Each row of a before or after table is a point. One or more steps were done to the points. Then noise was added and the rows were shuffled. The steps act on columns, c1 being the first. Write out the steps. A step turns or swaps two columns, mirrors them in a line or flattens them onto one, adds a multiple of one to another, or multiplies or shifts one. Angles are multiples of 10 degrees, from the lower column toward the higher: turns from -170 to 170, lines from 10 to 170 but not 90. Use the fewest steps. Two steps may share a column if one is a turn and the other turns, adds or multiplies; they go together, in the order done. Otherwise the lowest column goes first.

Before, 9 rows:
[[-0.2  1.0]
 [ 4.0 -4.6]
 [-4.2 -0.2]
 [-8.4  3.1]
 [-8.2 -1.1]
 [ 0.7 -0.5]
 [-5.2 -8.5]
 [-4.2 -6.9]
 [ 2.0  2.0]]
After:
[[ 0.1 -0.2]
 [ 0.1 -0.7]
 [ 0.1 -8.3]
 [ 0.0 -4.7]
 [ 0.1 -7.1]
 [ 0.1  1.0]
 [-0.1  3.1]
 [ 0.0 -1.2]
 [ 0.0  2.0]]
Steps: multiply c1 by 0

Before, 8 rows:
[[  0.9   1.1   3.6   0.5   2.2   1.2]
 [ -0.2  -3.7  -4.4   0.8   5.4  -7.8]
 [ -8.7   4.4  -1.8   7.8   6.0   1.9]
 [  4.5  -5.0  -7.9  -1.2  -3.1  -5.4]
 [ -7.8   4.4   1.6   6.6  -2.7 -10.6]
 [ -2.7  -4.2   4.6   2.8  -1.4  -6.8]
 [  3.4   2.7   0.4   6.2  -1.6  -2.7]
 [ -8.6   2.7   1.9  -1.9   0.7  -7.9]]
After (8 x 6):
[[  1.1   1.4   3.7   0.6   2.9   1.0]
 [  4.9  -5.2  -8.1  -0.8  -9.0  -5.0]
 [ -8.0   4.7   1.6   5.9 -13.1 -10.8]
 [  3.7   2.7   0.5   6.2  -4.4  -2.5]
 [ -8.1   2.6   1.8  -2.3  -7.0  -8.4]
 [ -8.2   4.8  -2.3   7.9   8.4   1.6]
 [ -3.5  -3.6   4.3   2.2  -7.8  -6.7]
 [  0.1  -3.2  -4.7   0.9  -2.0  -7.9]]
Steps: add 1 times c6 to c5

Before:
[[ 2.3 -4.3 -4.1 -5.0  6.3 -0.9 -0.2 -1.5  9.0 -2.2 -2.6]
 [-3.1 -8.6  3.7 -0.8  4.8 -0.2  3.5 -0.4 -2.9  2.8 -5.8]
 [-2.0 -8.0 -5.1  4.0  0.0  4.4 -3.7  1.5  4.1  1.4 -2.1]
 [-0.7 -9.1 -3.8 -1.6 -3.1  2.3  4.6  4.1  0.8 -3.9  0.3]
 [ 0.6 -3.7 -6.7 -3.4  4.8  5.1  4.5 -0.8  5.6 -2.7 -3.4]
 [ 1.2  7.8 -0.7  0.2  0.4 -6.0 -2.1 -7.5 -6.8 -5.1 -4.3]
 [ 0.3  7.9  9.1 -3.1  1.7  3.1 -1.0 -8.1 -7.2 -0.9  3.4]
 [ 3.5 -4.3 -7.9 -1.0  3.0  2.0  2.7  7.3  0.2  2.4 -9.2]
 [-4.1 -5.7 -6.6  0.7  5.9 -1.7  2.0  6.3  0.5  3.6  0.3]
 [ 6.9 -8.4 -4.9  1.7  6.7  0.2  5.2 -0.2 -0.2  1.9 -1.8]
 [-2.3  6.1  5.8  5.2 -2.1 -3.1  5.4 -4.1 -3.7  3.0 -2.1]
 [ 0.2  1.8  2.9 -3.3 -3.2 -3.5 -0.7 -4.4 -2.6  5.9  0.0]
 [ 2.6 -5.3  0.4  0.0  3.8  0.3 -1.2  6.1  6.0 -2.1 -1.2]]
After (13 x 11):
[[  0.3  -2.7  -1.0  -2.9   1.7   3.2  -1.1  10.9  -3.1  -1.2   0.6]
 [  2.2   4.6   2.5  -5.1   6.5  -1.0  -0.2  -1.1   7.0  -2.1  -5.5]
 [  7.2   7.7  -0.9   1.8   6.7   0.1   5.0  -3.8  -1.6   1.7  -4.9]
 [  0.7   0.4  -0.3  -3.7  -2.8  -3.4  -0.9   4.8  -1.7   6.1  -3.1]
 [ -3.4   7.6   0.0  -0.9   4.9  -0.1   3.5  -4.3  -1.3   2.9  -8.8]
 [  2.4   1.4   1.8   0.2   3.5   0.1  -1.1  -8.1   5.3  -2.0  -4.5]
 [ -2.0   5.9   0.8   4.1  -0.2   4.7  -3.9  -5.3   1.7   1.5  -5.4]
 [  3.6  -0.1  -1.0  -1.1   3.2   1.7   3.0  -8.2  -2.0   2.7 -12.2]
 [ -2.3  -3.4  -0.4   4.9  -2.3  -3.0   5.1   6.4  -1.0   2.5  -5.2]
 [ -0.7   5.7  -0.2  -1.8  -2.9   2.4   5.0  -7.8  -0.6  -4.1  -2.6]
 [  0.4   3.7   0.7  -3.6   4.8   5.0   4.7  -1.2   2.6  -3.0  -6.4]
 [  1.3  -3.3  -2.1   0.2   0.4  -5.7  -1.9  10.2  -6.2  -5.2  -7.1]
 [ -4.4   1.9  -0.5   0.9   6.1  -1.6   2.1  -8.4  -1.9   3.5  -2.4]]
Steps: turn c2 and c8 by 150 degrees; flatten c3 and c9 onto the line at 70 degrees; shift c11 by -3.0

Before, 12 rows:
[[ -2.6   4.4   5.5   1.6  -7.6  -4.5  -4.8   1.6  -2.5   7.6  -4.9   2.7
    2.6   3.0  -7.5   5.5  -6.8  -2.9]
 [ -2.1  -0.8   2.9  -2.7  -3.5   1.1   2.1   0.9  -8.5  -4.4   4.2  -4.6
   -0.5  -2.6   1.4   0.1   1.3   1.1]
 [  3.2   5.1   7.5   5.3  -5.4  -1.1  -6.5   5.0  -6.5  14.5   9.4   5.8
    6.0   3.2  -6.5   2.6  -2.3  -7.4]
 [ -5.7  -3.3   2.4   0.2  -0.1   4.4   6.6  -3.8  -1.8  -1.2  -1.2  -1.0
   -0.6  -1.8   5.6  -4.1   2.0  -2.8]
 [  1.2  -3.1   1.9   7.7   8.6  -4.3  -2.3 -10.4  -3.4   1.4   1.0  -5.6
   -2.6   3.9   1.9  -6.6   2.7   1.2]
 [  0.2   0.1  -0.4   0.5   3.3   3.1   7.9  -2.5  -6.6  -1.9   1.4  -7.5
    6.0   0.8   5.5  -0.8  -1.9  -1.7]
 [  4.4  -4.4  -0.2   6.9   4.2  -3.5   0.8  -5.3   2.6   2.7   3.8  -7.3
   -4.1  -1.6  -4.1  -3.6  -1.4  -3.8]
 [ -8.8   3.2  -2.1  -0.2   2.2   2.9   6.3  -0.7  -2.8  -3.0   1.1  -0.9
   -3.4   3.6   1.3   4.6  -0.6   1.0]
 [ -4.8  -5.6   0.9   1.2   3.8   1.9   6.0  -4.6  -2.9   2.4   0.3  -6.0
   -0.4  -4.4   2.9   3.0   0.7   6.2]
 [ -2.1  -7.3  -3.2  -0.7   1.2   2.9   0.6   1.7  -0.8  -3.6   2.0  -2.3
    3.2   0.3   5.6   0.1  -1.0   2.8]
 [ -0.9  -3.4   1.0  -3.3  -2.0  -1.5  10.8  -2.8  -0.7  -4.1   4.6  -0.8
    3.1   0.9   5.4   0.4   1.0   5.2]
 [ -4.5   5.4   1.8   3.4  -7.3  -5.3  -1.8   9.1  -2.1  10.4   0.8   0.2
    4.1   1.1  -6.3  -1.7  -2.1   0.5]]
After (12 x 18):
[[ -3.9  -6.7  -2.5  -0.6   5.2   8.5   0.9   1.4  -0.7  -3.5   2.3  -6.4
    3.1   0.0   1.3   0.3  -1.2   3.0]
 [ -1.6  -3.4   1.0  -3.6   5.9  -5.1  11.3  -2.3  -0.5  -4.7   4.7  -1.9
    3.1   0.9  -2.8   0.1   1.5   4.8]
 [  5.0   5.0   7.8   5.2  -6.7  -3.3  -7.0   4.8  -5.9  14.2   9.4  14.7
    5.7   3.3  -5.3   3.3  -1.9  -7.7]
 [ -6.2  -2.6   2.1   0.2   5.5  13.5   6.0  -3.5  -2.3  -0.6  -1.5  -3.6
   -0.8  -1.3  -0.1  -4.7   1.4  -3.6]
 [ -7.9   4.6  -1.9  -0.3   0.9   8.5   6.9  -0.4  -2.4  -3.1   0.6  -2.2
   -3.3   3.7   2.2   4.9  -0.3   1.6]
 [ -2.1  -0.5   2.9  -2.0   1.1   3.1   1.7   0.5  -7.9  -4.1   3.9 -11.2
   -1.2  -2.9  -3.4   0.3   1.1   1.0]
 [ -5.0  -4.9   0.8   1.3   2.8   6.1   6.2  -5.0  -3.2   2.5   0.1 -14.9
   -0.2  -4.5   4.1   3.0   0.9   5.8]
 [ -1.6   4.7   5.5   1.8  -7.1 -13.7  -4.7   2.3  -2.2   7.5  -4.7   7.0
    2.6   3.3  -7.8   5.3  -6.1  -2.5]
 [  0.4  -0.1  -0.3   0.0   5.8   9.1   7.4  -2.8  -6.7  -2.0   1.1 -18.9
    6.5   0.8   3.1  -1.0  -2.0  -1.8]
 [  1.2  -3.6   2.4   7.5   1.5 -12.6  -2.2 -10.4  -3.5   1.4   0.9 -14.1
   -1.9   4.1   8.5  -6.6   2.1   1.4]
 [  4.2  -5.0  -0.6   7.4  -3.8 -10.1   1.2  -5.6   2.8   2.7   3.8 -18.5
   -4.1  -1.3   3.9  -3.7  -1.6  -3.9]
 [ -3.5   6.2   1.9   3.8  -6.2 -16.2  -2.1   9.3  -2.3  10.5   1.0   0.1
    4.5   0.8  -6.9  -2.3  -1.7   0.5]]
Steps: turn c1 and c2 by -10 degrees; swap c5 and c15; multiply c6 by 3; multiply c12 by 2.5

Before, 13 rows:
[[  1.1  -1.7   4.7   5.1  -5.4   0.9  -6.6   1.4  -4.1  -0.2  -5.3   2.7
   -0.1   6.2  11.5   0.7  -7.6   4.9   2.5  -6.2   9.6  -1.1  -0.3   1.4
    4.3  -0.3   7.3  -0.9   0.7  -1.0   1.7  -3.2]
 [  0.8   7.7   0.6  -4.4  -0.3   2.5  -4.6  -0.5   4.0  -5.2   5.4  -1.3
   -5.4   1.9  -3.6   0.7   0.2   4.5   0.2  -2.2   1.7  -6.4   0.6   1.5
   -2.0   6.2  -2.1  -3.0   0.4   0.4   0.7   4.5]
 [  2.1  -2.9  -2.3  -1.8  -7.5  -0.2  -6.7   2.7   4.6  -8.2   6.1  -0.7
   -7.6   2.4  -0.6  -2.7   0.0  -0.4   5.9  -5.1  -0.8   1.3  -4.9   3.2
   -0.3   2.1   4.3   1.6   0.2   2.7  -3.4  -9.1]
 [ -1.4  -2.6  -1.4   8.2   0.3   4.3  -0.1   2.7   5.6   1.9  -3.9  -0.9
   -3.1  -2.9   2.6  -1.1  -2.3   7.2   3.7   0.1  -6.9   0.1 -10.6   6.3
    1.2  -8.1   2.2   4.2  -4.7   1.1  -2.3   1.9]
 [  3.9   1.4   4.3  -0.3  -4.8   3.3   1.4  -1.9  -1.3  -3.2   2.5   2.2
    0.9   8.1   3.9  -5.1  -1.0  -2.5  -1.4  -1.9  -9.9   1.0  -5.9   3.6
   -7.4  -4.0  -9.6  -0.5   7.5   0.5  -5.7   1.9]
 [ -0.9   8.1   0.8   2.1  -1.5   8.2   3.7   1.0   4.2  -3.2   3.9  -2.9
    1.8   7.1  -0.9  -6.4  -6.1   3.1   1.2  -3.8  -1.2  -2.8   2.9  -0.3
   -6.9  -0.2   7.1  -3.3  -4.5   0.9  -2.7   1.1]
 [  2.4  -1.0  -6.2   1.4   1.3  -7.5  -2.0   2.0   2.0   5.3   2.3  -0.9
    1.3   4.5   8.5  -4.8  -4.4  -4.2   2.3   4.1  -2.5  -1.1  -5.3  -9.3
    1.5  -6.9  -0.1  -1.0   0.7   5.4   9.5   1.9]
 [ -2.0   8.6  -1.0  -2.8  -5.6   3.4   1.5  -0.9   3.3   5.7   1.3  11.3
    4.8   3.3  -6.7   0.6   0.0   3.4   1.1  -0.9  -7.0  -5.8  -6.0   8.5
   -6.5   2.0   6.4   3.9   4.1   3.0   0.5   0.2]
 [  5.0   1.5  -2.1  -3.1   4.6  -2.3  -2.8   1.6   1.8  -2.0  -3.5   3.6
    5.8   0.6  -5.5   3.8  -3.7  -2.2   5.8   8.9  -3.5  -6.0  -2.2  -9.6
   -2.7   3.9  -2.8   0.2   2.0  -1.9  -1.3  -1.1]
 [  2.8   3.7   2.4   0.5  -8.9   5.7  -5.6   3.1   2.1  -3.7   0.6   2.4
    2.5   1.1   5.2   5.6   0.8  10.9   5.4   1.3  -2.7   2.2   0.9  -0.8
   -1.3  -7.6  -5.4  -4.4  -4.1   0.6  -0.9  -1.3]
 [-11.1  -1.7   0.1   4.2  11.7   4.7  -8.3  -3.4   2.4  -9.9   4.8  -4.4
    2.7   8.1   2.6  -5.4  -6.6  -4.2  -2.0  -5.0  -0.7   4.3   4.7  -0.5
    4.9   9.0  -0.9  -2.5  -2.6   1.6   1.1  10.5]
 [  2.7  -4.6  -3.2   5.1  -4.2   2.0  -0.5   0.8  -1.8   0.0   1.7  -6.0
    5.1   4.0   5.4  -0.6  -1.9   0.9  -2.5  -0.3  -1.7  -0.9  -1.7   4.6
    4.3  -0.6   1.4   0.2  -3.7   2.4   3.2  -1.5]
 [  3.5   4.7  -1.1   8.7   4.8   4.2   1.5  -2.9   3.0  -4.0   7.2  -0.8
   -3.1   7.0  -2.5  -7.4  -4.7   2.4  -2.2  -1.3  -0.8   1.5   6.0   7.9
   -2.9  -3.5   3.7  -4.1  -0.9  -5.2   1.3   4.7]]
After (13 x 32):
[[  2.0  -2.9  -2.2  -2.0  -7.6  -0.3  -6.7   2.8   4.4 -12.8   6.0  -0.7
   -7.5   2.3  -0.5  -2.8  -0.1  -0.4   5.6  -4.7  -0.7   1.1  -5.1   3.0
   -0.2   2.3   4.5   1.7   0.2   2.5  -3.4  -9.2]
 [-11.1  -1.9   0.3   4.2  11.9   4.6  -8.3  -3.5   2.3 -16.0   4.9  -4.4
    2.7   8.3   2.6  -5.5  -6.5  -4.5  -2.1  -4.9  -0.8   4.2   4.6  -0.4
    4.8   9.3  -1.4  -2.6  -2.6   1.9   0.9  10.4]
 [ -0.9   7.9   0.8   2.2  -1.8   8.2   3.6   1.3   4.3  -5.2   4.0  -3.1
    1.8   7.6  -0.6  -6.5  -6.3   3.2   1.0  -4.0  -1.3  -3.0   2.8  -0.1
   -7.0  -0.2   7.1  -3.0  -4.7   1.0  -2.5   1.3]
 [ -1.5  -2.8  -1.5   8.2   0.7   4.4  -0.2   2.8   5.5   2.8  -3.8  -0.9
   -3.0  -3.1   2.5  -1.0  -2.1   7.2   3.8   0.1  -7.0   0.1 -10.8   6.3
    1.2  -8.1   2.3   4.4  -4.7   1.2  -2.1   1.8]
 [  3.4   4.6  -0.8   8.3   4.7   4.2   1.5  -3.0   2.8  -6.4   7.1  -1.0
   -3.2   7.1  -2.6  -7.4  -4.6   2.4  -1.9  -1.2  -0.7   1.5   6.2   8.0
   -2.9  -3.3   3.9  -4.1  -0.9  -5.3   1.5   4.7]
 [  3.4   1.0   4.4  -0.3  -5.1   3.1   1.6  -2.0  -1.4  -4.9   2.4   2.3
    1.1   8.2   4.0  -5.1  -1.2  -2.6  -1.5  -2.1  -9.9   0.7  -5.6   3.7
   -7.4  -3.8  -9.5  -0.7   7.6   0.5  -5.6   1.7]
 [  3.0   4.0   2.5   0.3  -8.9   5.7  -5.7   3.1   2.1  -6.0   0.9   2.3
    2.4   0.8   5.3   5.8   0.7  11.0   5.4   1.2  -2.6   2.2   0.6  -0.8
   -1.3  -7.3  -5.1  -4.5  -4.2   0.6  -0.9  -1.3]
 [ -2.0   8.8  -0.9  -2.7  -5.5   3.6   1.7  -0.8   3.4   9.0   1.3  11.1
    4.5   3.3  -6.7   0.5   0.2   3.5   1.0  -0.6  -7.2  -5.9  -5.8   8.5
   -6.6   1.9   6.3   4.0   4.0   3.1   0.6  -0.1]
 [  1.2  -2.1   4.6   5.3  -5.3   0.8  -6.7   1.4  -4.2   0.0  -5.4   2.6
   -0.4   6.1  11.8   0.7  -7.7   4.9   2.1  -6.0   9.4  -1.0  -0.2   1.4
    4.2  -0.3   7.3  -1.2   0.8  -1.1   1.7  -3.5]
 [  2.5  -1.1  -6.1   1.6   1.3  -7.3  -2.0   2.0   2.1   8.7   2.5  -1.0
    1.3   4.6   8.7  -4.8  -4.4  -4.2   2.2   4.1  -2.6  -1.1  -5.5  -9.2
    1.5  -6.7  -0.1  -1.2   0.6   5.4   9.6   2.0]
 [  0.6   7.8   0.8  -4.1  -0.4   2.6  -4.5  -0.5   3.9  -8.4   5.5  -1.4
   -5.3   2.0  -3.7   0.6  -0.1   4.5   0.1  -2.1   1.8  -6.4   0.6   1.6
   -2.0   6.1  -1.8  -2.9   0.3   0.3   0.7   4.6]
 [  4.7   1.5  -2.0  -3.0   4.9  -2.3  -2.7   1.6   1.9  -3.5  -3.4   3.9
    5.9   0.4  -5.6   3.9  -3.5  -2.3   6.0   8.9  -3.4  -6.0  -2.2  -9.4
   -2.9   3.7  -2.4   0.0   1.8  -1.8  -1.3  -1.2]
 [  2.5  -4.6  -3.1   5.1  -4.4   2.1  -0.4   0.9  -2.0   0.0   1.7  -6.2
    5.2   3.9   5.2  -0.4  -1.7   1.0  -2.3  -0.2  -1.9  -0.8  -1.8   4.5
    4.5  -0.5   1.4   0.3  -3.7   2.5   3.1  -1.3]]
Steps: multiply c10 by 1.6
